Each row of a before or after table is a point. One or more steps were done to the points. Then noise was added and the rows were shuffled. The steps act on columns, c1 being the first. What was done? A step turns or swaps two columns, mirrors them in a line or flattens them onto one, adds a multiple of one to another, or multiplies or shifts one. Angles are multiples of 10 degrees, from the lower column toward the higher: turns from -170 to 170, lines from 10 to 170 but not 90. Use the fewest steps. Two steps may share a column if one is a turn and the other turns, adds or multiplies; they go together, in the order done. Otherwise the lowest column goes first.

Before:
[[ 18  60]
 [-19 -15]
 [ 19  -9]
 [  7 -16]
 [ 25  20]
 [-15  41]
 [  4 -30]
 [-15   6]
 [ 22 -26]]
After:
[[ 40 -14]
 [-26  15]
 [-18   6]
 [-20 -11]
 [  1  21]
 [  1 -31]
 [ 34 -51]
 [-35  -1]
 [ 15   4]]
Steps: turn c1 and c2 by -130 degrees

Before:
[[ -6 -10 -19  -5 -12   3]
 [ -7 -23 -22  11  -9 -24]
 [-23  -5 -15  -3 -17   0]
 [-15  12 -13 -17  -4   2]
 [-12   5  12 -23   5   6]
 [ -7  19  10 -14  -5  -5]
 [  9  -7   9  13 -41 -33]
 [  1   8   3 -16  -3  13]
 [ -7 -21  13  20 -30 -25]
 [-19 -15 -17  17   3   8]
 [ -4  10  11  -1 -12  -7]
 [  5  18  12   2 -20 -17]]
After:
[[-14 -17  12  21 -60 -42]
 [-23  -6 -17  18 -24  12]
 [  0  21  10 -15  14  -8]
 [ -9  -7 -20  -5  -4   4]
 [ -9   9  10 -24  39   9]
 [  4   6   2 -16  22  22]
 [ 11  15  11   2 -23 -27]
 [-22   4 -13  -2 -13   1]
 [ -9  16 -13 -20  22   2]
 [  6 -10   8  13 -60 -53]
 [-15 -20 -23  11 -25 -38]
 [ -1  11  12  -2 -11 -10]]
Steps: turn c1 and c2 by -20 degrees; add -1.5 times c4 to c5; multiply c6 by 1.6

Before:
[[  6 -26  22 -26  20   1   3  21   2   8  24]
 [-16   9 -37  10  47  10 -10   9 -44  38 -11]
 [ 32 -18   5  25  -9  -4   2  11 -13 -17 -12]
 [ 16 -12 -15  31   1   9   9  -7   3  -8   0]
 [ -5 -21  -5 -20  16  21 -20 -18 -24  43   7]
 [  1   9   3 -20 -21   7  33  21   3  11  22]
 [ 23  -9  -1  16  14 -16  25  -9  -3 -22 -22]
 [ 29   7   9  26  -3   4   2  15  23   6 -17]
 [ 14   8 -25   3  25 -16 -11  -1  -7  -5   2]
 [ 22   4  -5  42  38 -29  -4  -8 -20  18  -1]
 [ 17  -8   0  10   7 -25   4   6  -2  13 -22]
 [-31 -19  16 -27 -13   9 -16   9  -7  21  25]
 [ 29  16  13 -28 -22  -2  26  27  -2  -6  23]
 [ -4  24  -8  11  30  12  -1 -13 -33  -2  -8]]
After, 14 rows:
[[ -8  35  23 -15 -20   1   4  21   2   2  25]
 [-17 -27  10  -2   0   2  24  16  22  -7 -17]
 [ -6 -41  -4 -10 -42 -30  22  -8 -19   3  -1]
 [-12  -6   0 -11 -12 -25  12   6  -2  -9 -21]
 [ 17 -12 -37   5 -62  11  -9   9 -44  -8 -10]
 [-17 -17   6 -26  17  -4  28  11 -15  10 -11]
 [  3 -18  -8  19 -25  13  -3 -13 -31  17  -6]
 [-29  15   3  15  12   7 -14  20   3 -21  22]
 [-37  22  12  23  24  -3  12  26   0  -7  25]
 [-17 -25 -15 -23   2   9  11  -9   3   6   1]
 [  3  -6 -25   6 -19 -17  19  -1  -7  17   3]
 [-33 -13  -2 -14  -2 -16   8 -10  -4  27 -22]
 [ 20  25  -5 -14 -35  21   6 -18 -24 -29   8]
 [ 28  31  16  -8   1   9 -19   9  -8 -23  24]]
Steps: turn c1 and c7 by 120 degrees; turn c2 and c4 by 110 degrees; turn c5 and c10 by 150 degrees

Before, 10 rows:
[[  4  29  -9   1  10   7  21 -34  12  22   5  -1  16   7  28  -8 -10  33]
 [ 15  -1  -9 -18   2  17  -1 -13  15  35  -1   5   1   6  30  25  -7  29]
 [ -7 -11  -9   1   2   0   1 -28   8  27 -10  -2  22  -9  22   0  25  38]
 [ 28  -5   6   1 -35 -10   5 -40 -60  -3 -11  37  -5  45  17  13  25  14]
 [ 20  -7  -4  10  25   0  16  13   6  -4 -47  36 -13  27 -45  15  -4  -6]
 [-26  14   6  -4 -22 -21 -11  -9  18  21  -5  -7   1 -11  48   4 -14  31]
 [ 25 -30 -16  19   5  14 -10  17  -6  -2 -18   1 -22  27 -44  -8 -24  -5]
 [  9 -22   2 -13   7  14  25 -13  16 -12  -5  24   8  25 -50  18 -23 -13]
 [  4   1  -6 -10  21   5  -1   1 -22  -2 -27   8  13  12 -43  27 -30 -29]
 [ 16 -15  15   9   7 -16   1 -26  13  40  -2 -10   2 -19  28   3 -31  41]]
After (10 x 18):
[[ 10  -2   1   9  22   3   2  -6 -25 -26 -26   7  14  14 -44  26 -27  -1]
 [  3  -9  31  -5   3  -2   2  -6   7  37  -9  -4  24  -7  23   1  22  28]
 [-36 -28 -15  16   4  16 -13 -11  -6  -6 -20  -2 -20  29 -45  -9 -25  -2]
 [-19  -6  -9  11  21  -1  14  -3   4  -9 -48  38 -12  25 -46  13  -4  -7]
 [ 12 -19  13  10   8  11  20   4  12 -14  -8  24   7  25 -49  16 -24 -13]
 [-19 -14  25  13   4 -13   2  14  12  42  -3  -8   1 -18  29   3 -30  40]
 [  1  29  31   3   8   8  19  -7  10  34   4  -1  20   7  29  -5 -11  24]
 [ 17   1  14  19   3  16  -2  -9  16  31  -1   5  -1   5  29  25  -7  33]
 [ 16  15  11 -25 -23 -21 -12   7  17  31  -5  -6   2  -9  46   3 -14  21]
 [-15  -9  38  25 -36 -11   6   1 -61  14 -15  36  -4  44  20  10  27  -4]]
Steps: turn c1 and c4 by 110 degrees; multiply c1 by 1.3; turn c3 and c8 by 90 degrees; swap c10 and c18
